Each row of a before or after table is a point. The points were changed in one or more steps. Then noise was added and the rows were shuffled. The steps act on columns, c1 being the first. Write out the steps. A step turns or swaps two columns, mirrors them in a line or flattens them onto one, adds a multiple of one to another, or multiplies or shifts one. Angles are multiples of 10 degrees, from the lower column toward the higher: turns from -170 to 170, lines from 10 to 170 but not 90. Use the fewest steps. Two steps may share a column if one is a turn and the other turns, adds or multiplies; they go together, in the order done. Otherwise the lowest column goes first.

Before (11 x 3):
[[ 26  -9  84]
 [-51 -35   5]
 [-18   3  23]
 [-40  10 -56]
 [-20  -3 -17]
 [-66   7 -13]
 [  1 -38 -18]
 [ 15  -4 -23]
 [-46   8  16]
 [ -7   0  21]
 [-58  21  12]]
After:
[[-63   5   5]
 [  8 -12 -23]
 [ -5   4  21]
 [-17  11 -17]
 [-24  33 -57]
 [-45  48 -14]
 [-31  36  16]
 [-24 -29 -19]
 [-12  15  24]
 [-30  54  12]
 [ 15 -24  83]]
Steps: turn c1 and c2 by -40 degrees

Before (11 x 6):
[[-30  -6  38   2   1  40]
 [-54 -57  55  36  10  40]
 [ 25  -9 -25   2  24 -17]
 [ 16  36  22 -33 -32   5]
 [-10  17  37  34 -34  25]
 [ -3 -12 -26  -6  27  18]
 [-17 -50  20  49  55  76]
 [-14  46  12  -9 -51  18]
 [-27   6  60  18   5  42]
 [ -2  36  42  -7 -10 -14]
 [ 18  12  41 -14 -48  21]]
After, 11 rows:
[[-17  55 -79  47 -50  -7]
 [ -4  27 -14  -6 -12  28]
 [-29   1 -46   1  -7 -30]
 [ 18 -48 -27 -13  13 -36]
 [ -2  -9   7  -7  36 -43]
 [-27   5 -52  18   6 -52]
 [ 26  24  21   1  -9  22]
 [ 16 -32  -7 -33  36 -22]
 [-14 -51 -19  -9  46  -9]
 [-11 -35 -31  34  17 -32]
 [-54   9 -49  36 -57 -46]]
Steps: swap c2 and c5; mirror c3 and c6 in the line at 130 degrees

Before (12 x 9):
[[  0  22 -14 -11 -35   9   7  11 -25]
 [-19 -30  44 -47 -15  -9  15 -22 -19]
 [-41   8  -3 -25 -10  -2 -19  33 -33]
 [ -8 -51 -22  36 -24 -70  33 -15  36]
 [-10  -4  -4 -42 -36 -10  -5   3 -28]
 [-20 -13  -1  57 -23 -39  44  -3   2]
 [-19 -44   0  14 -26 -35  40  13  13]
 [-50   8 -10 -14 -28  -5   1 -23 -18]
 [  1   0  -7  27 -12  25 -15  -3  23]
 [-37  10 -13  -2 -68  40  -1  17  13]
 [-15  -2  10  16 -12 -42  49 -14  65]
 [-23 -31 -65  35  41 -28  70   3 -22]]
After, 12 rows:
[[-21 -30  96  35  42 -30 -13  14 -20]
 [-22 -48  25  15 -25 -30 -28 -18   4]
 [-10  -6  -1 -42 -37 -11   8  14 -24]
 [  0  21  14 -11 -38   7   4  11 -25]
 [-41  10  12  -4 -70  41   8 -22  -1]
 [-21 -17  30  56 -23 -35 -34   0   6]
 [-10 -49  40  34 -23 -67  -9 -11  37]
 [-45  10   5 -14 -27  -3   4  29   0]
 [  1  -3  -3  24 -15  27  19 -16  22]
 [-44   7 -12 -22  -5  -1  13  -8 -45]
 [-19 -29 -27 -49 -14 -10 -40  28  -2]
 [-15  -3  26  18 -14 -43 -43 -34  60]]
Steps: turn c3 and c7 by -140 degrees; mirror c8 and c9 in the line at 110 degrees

Before (12 x 14):
[[-20  17  18   4  15  -2  10  14 -15  14  -1  -1  -5 -13]
 [  7  -5  -8  -3  12  -6   8 -42   9  -3   0  -2  -4   6]
 [  3  16  -2  37  17 -17  -5   9 -17 -12   5   3  -7  -2]
 [ 37   2  -7   1   5  15   8  38   5  -5   4  14   2  13]
 [-12  -8  -4  13 -50  15  -5   3   9   3  22 -53  -6  -2]
 [-16 -13  -4   0  16   1  -9   6 -15  22 -14 -18  -4 -10]
 [  6   5   3  -1  -2  -4  10  36 -16   4  -8  15  21 -17]
 [-21  13   2  -1   2  -9   5  30 -13 -13  -4  -2  -5   6]
 [-22  35   0  30  -3  -7   2  27  10   2   4  -3  33  -5]
 [-22   5  -4   0 -17  -8  -5  15  15  20   1 -11  -9 -16]
 [-20 -13  27  -6  -1  -5  -7  13  -4 -10  10   6  -6  10]
 [ -5   5  13  35  10  -9  16  21 -14 -15 -15  16  -2  11]]
After:
[[  7  -6  -7  -3  12  -7   8 -42   9  -2   0   5  -3   7]
 [-15 -13  -4 -28  16   2  -9   6 -15  22 -14  35  -4 -10]
 [-19  17  17  -5  15  -2  10  13 -15  13  -2   0  -6 -14]
 [ -5   6  12   0  10  -9  16  21 -14 -16 -14 -54  -2  11]
 [-18 -14  27  13  -1  -5  -7  12  -4  -9  11  -8  -5   9]
 [  6   5   4  24  -1  -4   9  35 -18   4  -8 -29  22 -18]
 [-22   5  -4 -18 -17  -8  -5  15  14  19   1  22  -9 -15]
 [-22  12   2  -2   3  -9   7  30 -14 -12  -3   3  -4   6]
 [ 37   2  -6  22   5  15   8  38   6  -4   4 -27   3  13]
 [  4  15  -2 -23  16 -18  -5   9 -18 -13   4 -29  -6  -1]
 [-12  -8  -5 -95 -50  16  -5   2  10   2  23  94  -5  -1]
 [-23  37  -1 -28  -2  -8   1  27  10   2   4 -14  33  -5]]
Steps: multiply c12 by 2.5; turn c4 and c12 by -140 degrees
